Rows are points. Each copy is the shape, with its points in the same order, turned, moved and blurred by noise. Is it also mirrored, or only turned?

Shape:
[[-10.6 -26.0  14.0]
 [ 24.3   7.6 -22.7]
 [-13.7   1.7  -7.9]
 [-26.3   6.6 -13.4]
 [ 11.1 -11.7  35.9]
 [-31.7 -18.7  -3.6]]
Copy 1:
[[ -7.4  28.0  20.2]
 [ 28.3   1.7 -21.6]
 [ -8.1  -0.3  -1.8]
 [-20.2  -7.7  -5.2]
 [ 18.6  19.3  38.3]
 [-29.3  17.0   5.3]]
Copy 1 is: mirrored
Copy 2 (6 x 3):
[[-11.0 -10.4 -30.1]
 [ 23.5 -11.5  18.0]
 [ 12.1  12.2 -16.4]
 [ 18.2  21.1 -23.1]
 [-32.3  -8.6  -2.4]
 [  6.3   6.3 -42.5]]
Copy 2 is: only turned
Copy 3:
[[ 36.1   4.9   9.1]
 [-23.6  -9.5   7.0]
 [  9.2   7.2 -15.4]
 [  9.2  11.9 -28.5]
 [ 23.7  21.9  32.3]
 [ 35.1   4.0 -19.5]]
Copy 3 is: mirrored
Copy 4 (6 x 3):
[[  5.8 -29.7   3.0]
 [  9.6  21.9 -28.9]
 [ 12.8   4.9   9.4]
 [ 18.3   9.0  21.0]
 [-25.6 -27.9  -9.2]
 [ 23.3 -17.4  21.9]]
Copy 4 is: mirrored
